Each point is reached from the start by the listed moves, each made 0, 1 or 2 times, or once backwards (-1), plus a little noise. Say if it took an odd or an even number of moves. Then give how often each move was made.

Moves:
(1): -0.05, -0.44
(2): +0.33, -0.06
Start: +0.14, -0.01
Points:
+0.05, -0.89 => even (2, 0)
+0.41, -0.51 => even (1, 1)
+0.19, +0.42 => odd (-1, 0)

Moves:
(1): -0.02, +0.01, +0.18, +0.08, +0.22, -0.34, -0.15, +0.07, -0.01, +0.16, +0.04, +0.07
(2): -0.05, -0.07, -0.04, -0.06, +0.06, +0.03, -0.07, +0.45, +0.25, +0.27, -0.35, +0.05
(3): -0.02, +0.34, +0.17, -0.22, -0.15, -0.02, +0.07, +0.00, +0.12, -0.10, +0.23, -0.01
(4): +0.12, +0.02, +0.25, +0.11, +0.16, +0.26, -0.18, +0.06, +0.02, +0.18, +0.07, +0.04
(5): +0.03, +0.15, -0.04, -0.36, +0.11, +0.01, -0.10, +0.28, -0.23, -0.24, +0.16, -0.01
(6): -0.27, +0.04, +0.13, +0.16, +0.07, -0.05, +0.20, +0.26, -0.20, +0.17, -0.05, -0.26
(7): +0.25, +0.45, -0.24, +0.12, -0.25, -0.25, -0.03, +0.13, -0.23, -0.19, +0.08, +0.34
(8): -0.24, +0.03, +0.01, +0.21, -0.05, +0.09, -0.02, +0.11, +0.13, -0.06, +0.07, +0.10
(9): +0.12, -0.11, -0.12, +0.21, +0.15, +0.15, +0.21, +0.28, -0.27, -0.25, +0.14, +0.02
Start: -0.09, -0.09, -0.05, +0.07, -0.04, +0.02, -0.01, -0.01, +0.22, +0.04, +0.20, +0.24
Points:
+0.02, +0.38, -0.23, -0.35, -0.88, +0.11, +0.37, -0.68, +0.88, -0.43, +0.42, +0.41 => even (-1, 0, 2, -1, -1, -1, 0, 0, 0)
+0.36, +1.09, +0.11, +0.77, -0.63, +0.28, +0.12, +0.26, -0.02, +0.16, +0.48, +0.67 => even (-1, 0, 1, 2, -1, 1, 2, 0, 0)
+0.55, -0.17, +0.48, -0.68, +1.16, +0.14, -0.28, +0.79, -0.36, -0.48, +1.10, +0.26 => odd (2, 0, 1, 1, 2, -1, -1, -1, 2)
+0.35, +0.24, +0.83, +0.09, +0.50, -0.11, -0.77, -0.03, +0.55, +0.46, +0.69, +0.73 => even (2, 0, 1, 2, 0, -1, 0, 0, 0)
-1.01, -0.48, -0.56, +0.59, -0.16, +0.33, +0.25, +1.26, +0.65, +0.40, -0.77, +0.18 => even (-1, 2, -1, -1, 0, 1, 0, 2, 0)
-0.40, +0.80, -0.04, +1.12, +0.16, -0.46, -0.20, +1.42, -0.71, +0.07, +0.43, +0.71 => even (1, 0, -1, 1, 1, 2, 2, 2, 0)
